Rows are points. The window is the flat piece filled in between its corners: a triangle in 3 columns, a solid with four corners in 4, and so on. A path goes straight from each point to the next, and from the last back to the first. List the points from which the path goes on through the window.
In the rows, 128 means zero.

Window, 4 rows:
[[ 85 140 175 179]
 [103 154 104  75]
 [148 121 129 125]
 [162 127  68 121]]
Path:
(1): [115 156 183 190]
(2): [ 96 120 154 178]
(3): [ 98  99 103 155]
(4): [109 177 144  87]
(5): [163 171 114 113]
(6): [121 127  94 103]
(7): [108 122  87  85]
(8): [124 173 129 100]
(9): [160 157 103 123]
(10): [127 100  82 107]
(11): [101 121 149 144]
(12): [111 176 157 122]
(13): [182 159  75 106]
(14): [142 112  78 131]
(15): [ 94 102  79 105]
(16): [144 160 100  96]
Through the window after points: 3, 5, 7, 9, 13, 15

Window (8 x 8):
[[100 139  69 135 193 193 103 102]
 [ 65 123 140 160 121 200 101 123]
 [106  92 125 174 124 108 180 133]
 [123 108 118 185  78 206 156 202]
 [158  76 132  90 173 113  89 168]
 [151 131 141 135 194  93 104 147]
 [192  88 145 112 126 116 112 120]
 [147 114 125 113 106  86 122 149]]
Path:
(1): [115 139 134  92 128 117 180 151]
(2): [145  73 118 177 121 135  86 155]
(3): [153 104 123 135 130  93 101 126]
(4): [166 112 154  95 137 145 149 162]
(5): [122 111 148 137 144 152 185 128]
(6): [124  76 102 178 114  74 118 145]
(7): [142  98 126 149 110 133 106 182]
(8): [139  99 149 129 123 142 158 165]
Through the window after points: 1, 3, 5

Window:
[[134 106 165 136 163 101 149 206 176]
 [169 112 144 127 135 113  71 197 194]
 [136 145 133 167 175 170  97 135 189]
 [114  93 124 142 148 106  94 144 142]
 [ 97 153  95  79 155 173 153 113  70]
 [ 91 175 126 156 112  84 135 211 130]
 [128 147 160  93 132 108 124 111  26]
 [143 161 105 156 115  79 146 160 159]
 [115 126 137 119 104 174 133 107  97]]
Path:
(1): [105 147 142 111 151 112 117 140 148]
(2): [138 112  98 193  95 137 151 156  83]
(3): [137 134 134 147 142 126 149 182 113]
(4): [101 173 129 124 105 105 123 154 158]
(5): [114 212 126  87 117  98 115 161 158]
(6): [125 124 138 156 148 104 126 175 123]
(7): [139 116  98 141 140 152 110 163 146]
(8): [ 91 138 203 111 166  70  98 110 137]
Through the window after points: 7

Window:
[[102  98 152 137 120 108 100 141 122 202 161 151]
 [157 111 171 142 165 109 129 164 128  81  99  93]
 [167  95 149 150 107 160 134 149 102 141 146 169]
 [133  34 152 188 163 114  99 127 133  91 111  85]
 [148 126  84 175 182 130 126 166 110 125 119  80]
 [ 78 149 111 151  89 116  68 109 102 164 154 163]
 [138 103 110  96 150 107 124 134  84 109  79  92]
 [ 87 125 114 142 112  51 138 100 104 151 154 148]
 [141 160 132 121 145 159 228  80 186 138 165  91]
 [ 90 107 129 102 127 105 110 140  89 122 180 146]
 [ 77 121 112 152 129 146 138 161 110 133 115 149]
 [126  96 120 110  65 110 199 123 216  75 147  80]]
Path:
(1): [108 121  99  86 135 129 150 108 179 102 134 182]
(2): [118 150  80 110 180 118 157 144 175  95 108 146]
(3): [128 101 147 149 103 121 142 124 107 125 146 101]
(4): [ 90 147 140 139 128 147 154 111  65 101 145  60]
(5): [160  72 125 138 144  88 106 175 175 148 122 170]
(6): [115 131 131 142 161 110 123 113 135 112 122 160]
(7): [116 110 100 130  53 125 127 176  63 186 172  85]
(8): [113 120 146 146 124 117 126 134  90 149 169 101]
Through the window after points: 4, 8

Window, 14 rows:
[[138  97 164 134 166 151 129  94  92 145 146 107 155 145]
 [144 231 118 121 106 170 147 134 141 149  34 122 133 110]
 [109  20 168 136 167 150 117 129 108  93  91 143 136 149]
 [123 133  99 165 151 170 141 129 178 123  92 141 213 100]
 [135  48 189 112 209  96 110 122 151 122 120 163 167 115]
 [115  73 107  88 206 132 152 126 146  89 124 125 163 130]
 [148 185 100 168  93 146 186  95 193 150  56  88 100  96]
 [143  82 173 118 118 128 158 166 122 152 148 140 132 180]
 [ 75  97 173 148 157  95 158 136  90 128 129 149 130 141]
 [151 143  58 143 140 165  85 140 145 137 143 147 128  85]
 [122 134 118  94  28 131 102  94 109 136 161 133 133 127]
 [109 129 145 130 109 114 103  97 133 145 140 143 114 215]
 [ 73  65 222 106 160 154 131 121 139 118 178 147 112 166]
 [113 134  78  86  50 168 115  82  96 226 140 185 121 138]]
Path:
(1): [139 122 156 148 197 147 189  80 126  66 114 169 172 142]
(2): [132 132 122 118 121 150 146 117 119 123 124 162 131 155]
(3): [ 99 112 124 134 131 152 112 127 142 147 115  92 136 101]
(4): [ 82 106 155 108 135 142 120 131 142 149 113 118 137 152]
(5): [183 139 158 148 116 139 178  85  99 103 116 176 133 124]
(6): [193 104 116 123 123 153 143  98  76 119 137 226 155 127]
(7): [ 46 113 162 105 113 121  97 134 161 168 141  67 119 174]
(8): [116 121 131 128 134 150 113 128 148 156 120 117 143 133]
(9): [164 117 109 122 126 146 130 104 115 111 132 178 119 138]
(10): [158 126 103 167 154 175 114  95 114 104 123 225 104 126]
(11): [107 122 114 109 101 147 133 115 135 180 122 126 162 128]
(12): [ 70  81 170 137 141 108 102 147 147 164 162  79 151 147]
(13): [136 104 155 115 152 156 149 104 110 118 128 158 131 147]
(14): [183 105 126 106 126 161 165  96 137 116 112 179 119 130]
(15): [ 59 107 157 138 120 112 104 154 125 159 134 108 145 163]
(16): [109  88 144 126 123 128  93 164 154 158 121 105 129 138]
Through the window after points: 10, 12

Window:
[[ 86 158 142 147 126 132  94  69 125 153 206 141 154 141]
 [ 99  73 106  79 133  94 155 165  97 110  88  99  59  90]
 [126 181 126  99 127 145 133 139 123 164 108 175  89 141]
 [ 62 118 124  60 102 118 165 137 137 128  62  70 124 138]
 [143 156 161 128 127 119 143  91 164 121 186 142 118 182]
 [110 146 147 141 138 126 108 113 129  95  98 209 119 165]
 [ 83  54 125  82 150  91 168 220  88 164  44  70  99 146]
 [131 113 118 161 148 125 173  94 107 145  97  58 129 103]
 [112 194 179 157 121 111  84 122 179 130 140 156 109 130]
 [131 118 177 108  99 174 120 167 105 114  92 139 103 129]
 [ 90 144 148 163 148 163 146  89 195 143 187 168 136 125]
 [149 145 116 119 108 115 118 179 139 110 124 187 153 123]
 [128 103 154 131 118 110 124  51 169 182 146 140 136 118]
 [ 89 139 174 146 109  92 185  93 123 153 158 148 135 112]]
Path:
(1): [ 85 135 124 156  80 122 133 111 135 141  98 119 116 139]
(2): [134 127 171  83 180 109 154 120 135 130 169 131 103 129]
(3): [119 130 167 102 151 134 116 116 112 136 109 124 130 130]
(4): [105 124 132 178  56 130 166 119 187 135 158 194 102 132]
(5): [ 98 166 119 138  92 136 112 105 149 133 140 155 111 149]
(6): [112 115 173 131 171 138 173 117 156 156 152 151 133 106]
(7): [130 164 161  52 165 115 167 144  80 144 143 169  99  33]
(8): [115 113 138 170 113 120 128 103 161 138 133 128 129 173]
Through the window after points: 3, 5

Window, 14 rows:
[[133 106  98 138 158 153 117  86  38  92  62 111 136 138]
 [ 85 201 140 105 110 110  92  89 140 115 131 139  52 130]
 [149  71 189 161 125  70 127 151 136 157 117 125 151 111]
 [138 160 107 125 109 157 135 115  61  38  49 126 177 124]
 [113 123 138 153 149  98  86 185 122 122 137 161  98 118]
 [156 120 101 168 111  77 121 140 144 116 135 107 106  76]
 [ 50 163  94 133  67 127 115 105 146 164 148 175  59 159]
 [156 135 139 140 144  68 155 145 133 158 136 179  97 106]
 [ 68 189 154 162  89 111 160 129  96 132 166 128  56 129]
 [ 77 121  87 104 143 135 122  89  46  76  62 125 177  78]
 [137  67 165 120 138 131 156 168 132 124 110 140  87 100]
 [115 150 100 146 159 166 107 122 100 132  44 120 155  83]
 [133 114 135 100 173  83 159 194 136 123  96  97 117 156]
 [ 66 160 147 151 145 124 175 104 159  87 167 146  80 173]]
Path:
(1): [109 118 140 113 147 139 127 126 116 128 148 141 108 109]
(2): [144 147 113 106 117 152 120 148 130 112 160 115 129 146]
(3): [ 82 115 130 157 134  95 131 117  98 104  73 132 100  89]
(4): [103 124 126 128 120  97 167 106 121  74  43 138  97 170]
(5): [109 174 118 140 125 160  97 138 106 134 194 135 130  87]
(6): [156 141 102 123 143 141 131 130 107 101 134 118 134 120]
(7): [ 24 161 150 163 113  85 121 104 114 122  61 159  90 138]
(8): [102 126 143 154 123  89 136 121 118 131 115 159  86 123]
(9): [ 91 155 131 116 155 147 134 147 147 115 161  99 112 135]
(10): [127 128 140 145 118 116 136 134 121 137 155 130 111 127]
(11): [ 92 154 153 144 125  83 149 143 111 126 102 135  86 118]
(12): [127 145 118 210 127  52  81 195 107  95  55 148 109 148]
Through the window after points: 4, 10, 12

Window (14 x 14):
[[176  99 117 115  93 192 171 120 173 144 116  81 145 130]
 [157 127 116 100  77 124 144 181 108 190 180 166 134 130]
 [100 130 187 153 134 144  98 173  96 105 106 112 107 132]
 [176 178 110 122  88 115 146 145 136 156 170 127  93 176]
 [143 126 154  84  92 146 116 124 121 129 128 106  43 127]
 [127  97  81 122 157 179 182 123 145  99  98  78 117 113]
 [135 146 187 103 114 139 126 143  96  91 182 102 116  74]
 [163 137 101 176 138 174 152 161 142 141 132 117 131  53]
 [190 153  96 129 124 115 107  96 105  98 126 154 126 118]
 [ 78  87 113 162 128 156  81 133 183 139 112 119 115 145]
 [135 161  97 138  99 131 140  81 176  66 105 178 113 101]
 [184 100 154  85 146 141 152  93 148 148 152 182 144 176]
 [111 191 133 119 151 178  95 145  52  93 130 116  93 113]
 [111 152 109 118 169 128 116 173 161 137 112 157 177  85]]
Path:
(1): [151 128 110 128 109 137 125 151 133 105 143 118 109 155]
(2): [130 189 153  91 125 138 150  97 141 193 126 146 112 109]
(3): [114 159 186 146  93  98 144 109  98 178 153 154 142  68]
(4): [147 136 127 109 129 156 123 146 130 104 148 115 109 133]
(5): [203 135 109  81  96 201  76 156 175  96 169 126 125  87]
(6): [115 146 140 145 131 102 190 120  92 148 112 132 113 126]
(7): [112 157 130 146  70 138  99 100  57 167 122 157 136 122]
(8): [167 127 163 102 186 151 136 196 191  56 148 100  80 123]
Through the window after points: 3
